Rows are points. The ring and each string are closed loops that go straight from each point to the next, and from the last back to the first. Before rounding, they use only three directions, however many columns there are. Count how often each string passes through the ring. Passing back the other way cancels.
(in the rows, 128 means zero)

Ring (8 x 3):
[[157  84 186]
 [191  73 158]
 [200  92 111]
 [177 120  95]
 [135 143  92]
 [ 77 143 118]
 [ 70 133 144]
 [ 98 112 181]]
String:
[[ 67 121 105]
 [116 104 123]
 [106 125 143]
 [ 97 143 169]
 [ 68 138 187]
 [101 141 200]
 [ 91 130 232]
 [ 99  90 203]
 [122  82 167]
 [138 103 146]
 [155 114 173]
 [194  89 217]
 [208  63 197]
 [232  53 185]
 [216  86 169]
 [200  95 152]
 [237  76 133]
 [229  72 106]
 [179  75  92]
 [163  94 104]
 [158 121 132]
 [183 141 110]
 [183 161  76]
 [137 125  61]
 [119 106  82]
 [131 125 122]
 [120 148 122]
 [125 119 126]
 [ 88 114 102]]
Times through: 3

Ring (8 x 6):
[[166  47 145 134 173 157]
 [169  48 138 135 188 160]
 [149  99 129 143 177 145]
 [124 150 131 148 142 128]
 [104 190 134 145 102 121]
 [ 99 201 138 136  75 125]
 [115 159 146 130  82 136]
 [146  83 151 132 132 148]]
String (31 x 6):
[[108 179 132 161 140 108]
 [105 178 138 159 126 106]
 [116 158 139 147 121 122]
 [125 147 135 136 120 138]
 [111 186 130 133  96 136]
 [ 88 233 132 135  60 122]
 [ 77 247 139 138  41 112]
 [105 178 144 140  86 122]
 [121 146 143 139 110 132]
 [121 154 138 132 102 140]
 [107 187 139 121  59 142]
 [112 166 147 124  66 140]
 [128 140 140 126 101 148]
 [133 124 140 134 125 143]
 [136 104 149 137 127 139]
 [146  69 160 139 138 138]
 [159  50 155 131 147 154]
 [161  56 147 128 154 160]
 [146 101 137 130 142 154]
 [141 108 139 136 141 145]
 [164  67 134 126 167 167]
 [191   7 134 128 214 179]
 [184  20 134 134 214 169]
 [163  53 142 145 192 147]
 [151  85 138 142 169 145]
 [144 111 132 134 150 150]
 [157  97 121 134 181 160]
 [154  97 123 145 195 148]
 [142 108 131 154 183 132]
 [133 119 139 152 157 127]
 [122 145 135 159 158 116]]
Times through: 2

Ring (7 x 8):
[[136 160 120 139  76 140  98 157]
 [ 75  93 125  80 155 130 115 148]
 [ 76  77 102  78 206 119 139 116]
 [118 107  76 117 202 117 150  94]
 [177 175  87 152 127 125 130  88]
 [189 204 116 152  69 134 103 107]
 [173 199 123 158  42 143  90 144]]
String (25 x 8):
[[115  99  59 133 212 116 159 101]
 [129 125  80 136 164 124 138 114]
 [113 121 109 104 154 126 124 119]
 [120 122  91 126 156 126 131 122]
 [ 39  50 121  49 209 123 130 140]
 [ 28  55 154  26 175 130 107 159]
 [ 82 110 148  68 126 134  99 149]
 [101 133 134 116  82 143  92 180]
 [157 178 100 181  54 144 100 171]
 [176 198 101 191  38 145  96 163]
 [180 210 124 175  17 148  83 161]
 [160 192 139 138  41 144  84 148]
 [188 220 128 175   7 148  79 157]
 [193 212  97 200  32 144  98 152]
 [150 161 100 148 105 133 115 130]
 [124 149 138 103  95 136  97 139]
 [114 146 140 111  77 142  89 165]
 [ 91 119 140  88 112 137  98 159]
 [ 86 109 141  71 136 131 105 141]
 [ 22  45 150  19 194 126 114 150]
 [ 27  37 127  29 227 120 132 133]
 [ 51  59 125  40 216 119 132 118]
 [ 94 104 120  78 170 124 124 116]
 [ 92  97 113  77 186 121 131 109]
 [133 134  89 134 150 126 131 116]]
Times through: 0
